Each row is a point. The points of each table are mixes of a few directions, plus a little noise. How many directions does each table use, and how many do they share? Where both have some left over, give the other angles between the two spaces (their principal angles), to ten degrees, smallest first.
(in the rows, 128 means zero)

First (6 x 3):
[[183 169 140]
 [ 73  88 116]
 [165 156 137]
 [166 157 137]
 [ 69  84 115]
 [110 114 124]]
Second, 6 rows:
[[118 123 125]
 [ 89 126 107]
 [116 151 110]
 [192 109 172]
 [ 63 106 102]
 [191 155 151]]
Directions: first 1, second 2, shared 1

First (6 x 6):
[[ 95 144 126  32 165 189]
 [131 126 128 137 124 122]
 [134 125 128 146 121 117]
 [166 109 130 237  85  59]
 [131 127 128 135 125 123]
 [112 136 127  81 146 158]]
Second, 8 rows:
[[107 109 101 125 146 152]
 [103 101  93 131 149 155]
 [173 205 215  70  95  92]
 [118 101 100 160 133 131]
 [152 139 149 152 105  95]
 [ 98 105  93 112 155 166]
 [100 108  97 113 153 163]
 [172 156 174 161  87  70]]
Directions: first 1, second 2, shared 1

First (11 x 11):
[[150  96 154 113 117 115 120 141 135  81 113]
 [143 155 143 134 134 126 118 123 115 112 143]
 [137 171 110 158  95 126 122 154 114 137 125]
 [142 100 132 133 124 136 117 158 135 109 127]
 [106 120 122 155  85 104 110 116  92 108 112]
 [150 134 140 126 126 127 123 144 131 109 132]
 [ 88 168 147  83 245 151 151   7 127 182 187]
 [136  90 125 132 210 196 115 162 154 152 180]
 [128 107 128  88  76  84 160 127 153 116  69]
 [100 133  63 173  89 148 135 178 131 192 115]
 [125 138 141 112 108  98 136 101 121 111 109]]
Second, 10 rows:
[[ 89 159 127 119 134 181  74 133 150 138 154]
 [134 120 137 144 138 107 105 167 135 164 118]
 [110 165 145 173 119 161 120 155 118 104 114]
 [163 108 116 108 145 134 193 143  81 151  93]
 [ 78 143 124 116  84 131 115 111 159  81 185]
 [101 128 127 116 109 116  94  89 172 104 153]
 [227  85 118 119 184  74 160  58  87 144 112]
 [ 80 142 122 105 105 163 118 131 153 118 139]
 [193 105 128 147 156  89 177 169  66 161 117]
 [105 126 135 133 108 125 123 125 158 116  95]]
Directions: first 5, second 6, shared 1; angles 40, 40, 80, 80

First:
[[135 123 111 129 135  81 158 142 149 128 140 132 142 137]
 [ 97 136 157 181  78 154  94  91   7 148 122 136  94  78]
 [118 130 135 149 110 126 123 116  86 136 130 132 119 111]
 [128 130 136 116 133 158 112 126 137 124 120 123 124 131]
 [146 124 112 100 155 112 148 149 194 117 131 123 147 155]
 [144 130 135  75 162 194 102 139 202 110 110 112 132 157]
 [124 129 133 137 119 131 123 122 108 131 128 129 123 119]
 [135 125 118 123 137 105 144 138 151 126 134 129 138 138]
 [127 130 136 123 129 154 114 124 128 127 121 125 123 127]
 [129 123 110 148 121  66 163 136 118 135 144 137 139 126]]
Second, 10 rows:
[[103 134 135 144 122 156 125  84  97 160 148 136  99  90]
 [129 132 121 162 125 101 160 117 105 151 147 129 135 117]
 [116 133 151  98  94 171  85 131 107 113 100 116 103 125]
 [157 134 124 130 127 101 152 166 141 114 115 109 162 163]
 [158 138 134 186 157 147 146 125 104 144 130 119 165 139]
 [138 125 108  91 134  88 158 154 187 118 133 121 140 152]
 [ 98 121 115 108 122 107 135 103 142 142 153 146  97  99]
 [130  99 133 106 140 137  47 161 134  63  88 157 128 142]
 [134 128 122 157 135 107 147 126 113 138 138 132 141 126]
 [119 138 135  96 124 165 125 115 151 139 130 115 109 125]]
Directions: first 2, second 5, shared 2

First (8 x 20):
[[111 104  71 172 204 148 141  86 149  70  71  89 125 141 207  76 139 151
  109 115]
 [149 149 205  99  56  75 102 134 114 183 192 150 126 125  47 185 151 144
  155 136]
 [121 128 153 137 193 139 181 204 122 174 103 191 123 140  18 178 126 100
  158 141]
 [134 154 153 133  77 110  82 146 120 107 145 123 164 101 141 106 138 153
   94 101]
 [119 103 108  68 113 159 164 126 132 156 158 155 149 129 117 177  85  54
  151 154]
 [117 153 137 167 135 138 114 103 125 122 114 161 110 128 143  99 138 135
  122 168]
 [136 101 115 128 147 100 125 107 144  95 126  70 157 133 153 124 153 168
  113  73]
 [135 133  82 122  98 155 117 117 122 116 116  89  68 123 199  80  92 125
  122 134]]
Second (9 x 20):
[[211 136 114 155 159  88 160 162 124 112 161 115 161  83 158 102 133 112
  173 178]
 [ 91 165 144  90 138 174 133 155 143 165 175 123 111 178 109 114  97 204
   72 127]
 [118  36 151 152 100 123  57  99 130 160  77 125 157  91 171 141 158 134
  115 155]
 [102  67 132 153 115 123  85 119 124 161  85 133 146 118 158 141 144 117
  117 128]
 [131 141 161  95 117 145 120  91 146  80 131 120 104 114  93 131 117 149
  131 137]
 [110 189 113 126 187 122 188 167 139 101 141 145  99 149  86 125  71  67
  150  97]
 [ 85  58 127 138  64 135  67  60 110 132  51 138 129 127 136 165 177 112
  118  93]
 [200 201  63 146 136  86 210 148  92  78 163 131 130 132 120 112 154  78
  187 101]
 [104 151 145 104 143 157 133 150 145 158 162 120 119 156 116 117 101 179
   91 137]]
Directions: first 6, second 5, shared 0; angles 40, 70, 80, 80, 90

First, 10 rows:
[[ 81 102  98 101  78 167 169  94 188 143 121 175 135  95 121 149 119 141
  123 105 151 152 121 120  82 116 143  94 141 149 137  84]
 [119 146 158 120 123 127 130 134 123 113 120 137 138 111 153 119 117 124
  136 124 148 141 151 122 110 127 107 121 109 140 134 105]
 [142 157 190 125 101 124 131 126 123 129 113 147 164 121 165  97  97 116
  147 125 168 155 136 135  80  89  93 109  90 165 152 110]
 [101 154 154 109 121 138 149 133 132 106 129 158 142  96 173 114 117 128
  134 100 162 162 160 123  95 131 114 112 118 147 140  82]
 [122 134 179 120  97 122 112 122 130 117  88 126 142 105 128 132  98 119
  144 163 150 118 156 110  96 114  75 116  70 148 134 105]
 [152 156 120 140 169 121 140 150  99 128 172 131 132 154 167  94 149 127
  124  83 125 157 113 155 149 131 163 141 171 121 134 148]
 [111  92 149 121  90 120  88 111 144 119  61  96 114 102  65 176 103 125
  135 213 116  66 156  86 124 136  66 126  57 123 110 120]
 [ 96 101  96 116 118 141 132 117 153 125 117 129 110 109  99 161 134 138
  119 140 117 110 136 109 133 150 133 125 132 115 115 114]
 [212 125  42 179 203 115 137 143  92 183 220 104 115 233 120  88 189 131
  103  69  69 139  23 197 212 116 245 169 249  92 125 239]
 [145 114  93 148 179 104  94 150  96 119 138  76  90 153  90 148 159 130
  115 157  75  80 127 122 201 171 143 167 145  81  98 173]]
Second (11 x 32):
[[148 172 148 127 118 145 179 125 131 151 174 188 175 145 204  63 120 123
  134  43 176 213  93 175  76  75 163 102 166 172 169 117]
 [132 134 130 128 126 130 134 127 127 130 133 135 133 131 137 120 126 129
  131 118 135 138 125 133 122 122 133 125 133 133 133 128]
 [154 179 151 126 116 149 188 125 132 155 182 200 182 150 219  51 119 123
  136  28 186 227  88 183  68  64 171  99 176 181 176 115]
 [115 103 117 129 133 118 100 130 125 116 102  95 100 120  85 165 132 130
  124 177 101  82 147 103 157 158 107 141 104 103 104 134]
 [138 147 136 128 126 135 151 127 131 139 149 156 149 137 165  98 126 125
  131  87 151 168 112 149 104 105 146 116 146 150 149 121]
 [133 135 131 130 125 131 136 127 129 131 135 139 136 131 142 116 127 128
  130 114 136 141 121 136 120 120 134 125 134 135 135 125]
 [110  92 113 131 138 113  86 132 126 109  89  78  90 114  62 183 133 132
  121 200  88  58 158  90 171 173  96 148  94  89  94 137]
 [125 124 126 128 128 127 123 128 127 126 124 122 123 126 124 133 130 128
  129 137 125 120 131 124 132 133 124 131 124 123 126 130]
 [141 155 140 127 122 139 160 127 130 141 156 165 158 138 176  89 123 126
  133  76 157 179 106 156  97  95 151 113 153 155 153 122]
 [103  77 105 130 140 106  65 132 124 100  72  56  70 106  33 207 136 132
  118 233  70  25 170  71 189 191  82 159  79  74  78 142]
 [111  92 112 128 136 112  85 131 125 109  89  79  87 111  62 181 133 131
  123 200  88  57 157  89 169 174  98 149  95  92  94 138]]
Directions: first 4, second 1, shared 1

First, 8 rows:
[[154 121 153 107 150 113 133 131 118 138 120 141 132 136 119  93 127 162
  134 117 132 123 131 149 127 145 130 128 125 125 119 147]
 [110 123 128 105 138 145 119 122 113 140 131 157 118 124 135 118 149 132
  131 121 145 137 126 111 132 118 136 145 121 117 124 130]
 [107 130 112 121 176 117 143 129 126 122 148 143 130 117 135  93 134 124
  134 124 139 154 109 172 161 110 109 147 137 101 129 142]
 [196 154 123 206 107 140 158 113 135 129 124  83 143 130 155 249  97  84
  107 153 117 116  82 129 110 127 169  84 165 165 152 104]
 [122 115 144  98 114 132 110 136 125 131 114 135 122 136 113 102 137 154
  131 121 126 118 156 110 114 141 125 131 112 128 118 127]
 [126 119 129  98  91 104 107 136 176 116 106 134 134 128 109 141 141 139
  158 146 113 106 162 124 104 142 127 131 138 145 149 128]
 [112 112 140 111 108 178 113 152 103 125 109  91 118 148 118 111 133 142
   97 118 126 133 157 104 115 127 114 114 109 115 104  93]
 [ 97 149  92 177 141  96 140 107 127 122 172 140 125 106 138 117 107  88
  130 128 126 136 101 125 159 116 114 145 119 128 129 154]]
Second, 11 rows:
[[124 130 123 132 135 128 126 133 146 136 129 117 139 132 121 124 118 123
  140 123 120 122 127 120 134 133 139 114 118 122 116 123]
 [149 116 157 104  90 129 140  99  30  83 125 188  66 109 166 149 183 153
   63 156 174 159 132 172  96  99  67 206 181 161 190 155]
 [129 127 130 126 125 128 129 126 121 125 128 132 123 127 131 130 132 130
  123 130 131 130 128 131 125 126 123 134 132 130 133 130]
 [127 128 127 129 129 128 128 129 131 130 128 126 130 129 127 127 127 127
  130 127 127 127 128 127 129 129 130 125 126 127 126 127]
 [141 121 146 113 105 129 135 110  68 100 126 165  90 116 151 141 161 144
   88 145 156 147 131 155 109 110  91 176 161 148 166 144]
 [121 132 118 136 141 128 124 138 162 144 129 107 150 135 115 121 109 119
  151 118 112 117 127 113 139 138 149 101 109 117 106 119]
 [119 133 116 138 143 127 123 140 168 146 129 104 154 136 113 119 105 118
  155 116 109 115 126 110 141 140 153  96 106 114 102 117]
 [122 131 120 134 138 128 125 136 154 140 129 112 145 133 118 122 113 121
  145 120 116 120 127 116 137 136 144 107 114 119 111 121]
 [115 135 111 143 151 127 121 146 188 155 130  92 166 140 105 115  95 112
  168 111 100 109 125 101 147 146 165  80  95 108  90 112]
 [140 121 144 114 107 129 135 111  72 102 126 162  93 117 150 140 159 142
   91 144 154 146 130 153 110 111  93 173 159 147 164 143]
 [119 133 116 138 143 127 123 140 168 146 129 104 153 136 113 119 106 118
  155 117 109 115 126 110 141 140 153  96 106 115 103 117]]
Directions: first 6, second 1, shared 0; angles 70

First (8 x 32):
[[146 124 120 131 141 116  69 125 125 130 152 113 135  83 177 137 122 147
  137 116 156 131 110 128 132 131 154 117 119 116 144 128]
 [116 105 115 128 138 144 113 126 177 121 116 144 143 117 143 116 128 142
  155 129 143 129  98 131 108 118 134 112 141 119 103 130]
 [ 95 130 196 130  98 114 210  88  81 120 115 100 117 249 108  77 133  78
   54 168  84 157 140 106  89 162 108 118 153 205 125 143]
 [124 122 143 128 113 123 149 118 103 139 127 135 118 167 111 109 125 126
  107 128 102 130 142 126 131 136 121 135 137 143 130 118]
 [143 101 105 128 133 122  95 130 127 147 141 155 128 101 135 125 128 153
  142  99 130 124 117 130 143 134 139 134 137 104 135 105]
 [125 159 114 123 115 156 117 146 154 146 138 117 116 108 132 139 102 174
  163 135 137  90 166 163 178  65 119 142  88 110  96 132]
 [152 141 110 133 153 129  94 158 127  93 105 149 141  77 115 178 123 115
  157 122 130 129 127 124 114 128 144 126 120  94 159 127]
 [123 141 120 124 135 120 178 134 130 128 131 112 125 123 105 144 163  89
  108 128 142 134 125 116 129 150 105 140 128 131 133 140]]
Second (10 x 32):
[[156 113 187 130  77 122  80  80  78 113 118 116 143 167 109 103  84 165
  127 146  75 111 120 135  91 152 137  98 122 157 175 124]
 [125 161 110 140 161 139 153 157 137 127 158 113 137  98 155 152 177  86
  133 143 184 146 107 113 148 123 132 128 118 119 115 154]
 [ 88 118  65 118 163 143 156 168 177 178 155 148  93 118 178 114 144 134
  121 103 168 140 151 132 182  75 131 162 138 109  48 117]
 [141 150 151 147 142 120 105 120 126  92 111 133 159 102 131 145 138 118
  152 136 138 133 109 132 117 142 134 108 130 119 159 131]
 [141 145 149 144 125 131 109 119 108 121 149 117 145 123 147 128 136 127
  137 145 143 132 108 128 133 133 137 111 119 135 143 137]
 [137 119 126 112 110 116 154 124 119 122 104 123 117 134  69 143 121 120
  112 115  95 112 145 126 112 152 105 143 125 128 152 124]
 [117 117  88 110 125 119 157 140 141 175 140 138  92 119 111 123 132 147
  113  88 125 110 169 142 180 112 104 172 128 109 102 104]
 [103  76 102  94 111 126 143 128 152 150  88 153  89 166  97 102  83 158
  106  97  74 115 170 135 110 115 118 155 146 130  96 101]
 [138 151 144 142 137 140 132 136 116 101 140 105 152 125 139 147 150  88
  132 165 152 147  92 108  98 141 140 103 118 141 143 163]
 [135 131 157 145 129 127  91 111 123  99 114 135 151 129 146 121 115 138
  148 141 124 134 111 131 108 131 145 101 135 133 146 126]]
Directions: first 6, second 5, shared 2; angles 40, 40, 50

First:
[[114 110  97  97 164 149  97 143 145 129 142 111 132 152 114  97 106 109
  135 147 127 154 138 163  99 120 114 186 101 136 168 135]
 [144 108 104  81 140 107 125 158 187 121 155 122 108  64 146 145 136 141
  116 102 152 128 147 120  75 113 102 164 132 140 130 146]
 [176 231 210 176  63 114 157 130  77 142  71 171 124 121 127 162 174 147
  174  87 110 124 103  62 183 143 133  13 163 126  92  99]
 [122 153 136 137 139 157 106 129  98 137 110 128 142 184 103  97 116 108
  157 147 110 154 119 148 142 132 126 131 110 129 158 116]
 [137 159 168 175  91 120 155 106  86 131 102 146 133 136 129 145 145 138
  132 121 116 109 111  98 177 142 149  59 149 116  95 113]
 [122 123 112 108 150 144 106 141 137 131 135 119 130 146 118 108 116 115
  139 138 126 148 133 150 109 122 117 163 109 133 157 132]
 [137 151 157 161  98 117 149 113 103 130 112 143 128 124 133 146 144 139
  128 118 122 111 116 102 161 138 143  79 147 121 100 118]
 [ 89  25  43  67 192 132 101 136 197 112 192  87 126 108 137 106  90 117
   81 156 153 131 157 185  59 110 116 248  98 132 159 163]
 [114  87  86  91 162 133 109 141 166 123 156 109 126 120 130 113 109 120
  114 139 139 138 143 155  89 116 115 191 110 133 151 144]
 [128 138 165 191  80 107 173  86  84 125 109 146 134 123 140 159 146 148
  108 123 123  85 110  92 188 146 166  50 160 107  72 115]]
Second:
[[117  92  77  84 200 164 114  76  93 125 122 101 146 197  86 138 123 108
  136 144 133 159 126 129 120 185  89 120 127 121 129 116]
 [133  34  98  63 221 126 121  81  59 122  96 129 192 249  71 124 127 150
  156 123 166 172  54 168 145 189  83  87 117 106 161 132]
 [126 124 145 152 114 121 116 134 128 135 126 138 149 113 119 115 121 133
  112 128 134 130 120 120 137 131 142 130 125 143 168 120]
 [133 146 151 156 116 130 126 125 119 135 120 127 127 124 129 113 124 108
  141 136 116 125 140 124 135 143 149 110 124 131 125 124]
 [125 127 127 151 137 150 110 120 124 132 137  96 134 115 116 110 116 107
  120 143 109 127 141 114 107 161 130 130 113 128 146 128]
 [101 155  75  98  86 128 129 163 212 116 179 134  89  38 159 178 140 161
   54 110 142 113 160  99 102  38 103 224 156 148 125 124]
 [146 130 144  87 116  85 170 144 123 119 102 178 111 165 156 152 155 158
  167 100 151 123 103 165 165  79 130  99 143 110  70 141]
 [135 155 147 125 108 113 148 127 123 129 107 161 112 144 144 140 137 123
  153 123 133 125 137 137 162 108 147 106 143 133  91 119]
 [112 156 117 134  92 126 125 140 169 130 145 145 112  77 142 149 130 133
   87 124 136 123 155 104 134  85 134 170 149 156 136 111]
 [156 159 197 226  88 140 120 172 132 138 147  72 113  58 155  60 112  98
  156 146  59  81 145 117  76 163 177 102  78  97 125 163]]
Directions: first 3, second 5, shared 0; angles 30, 50, 90
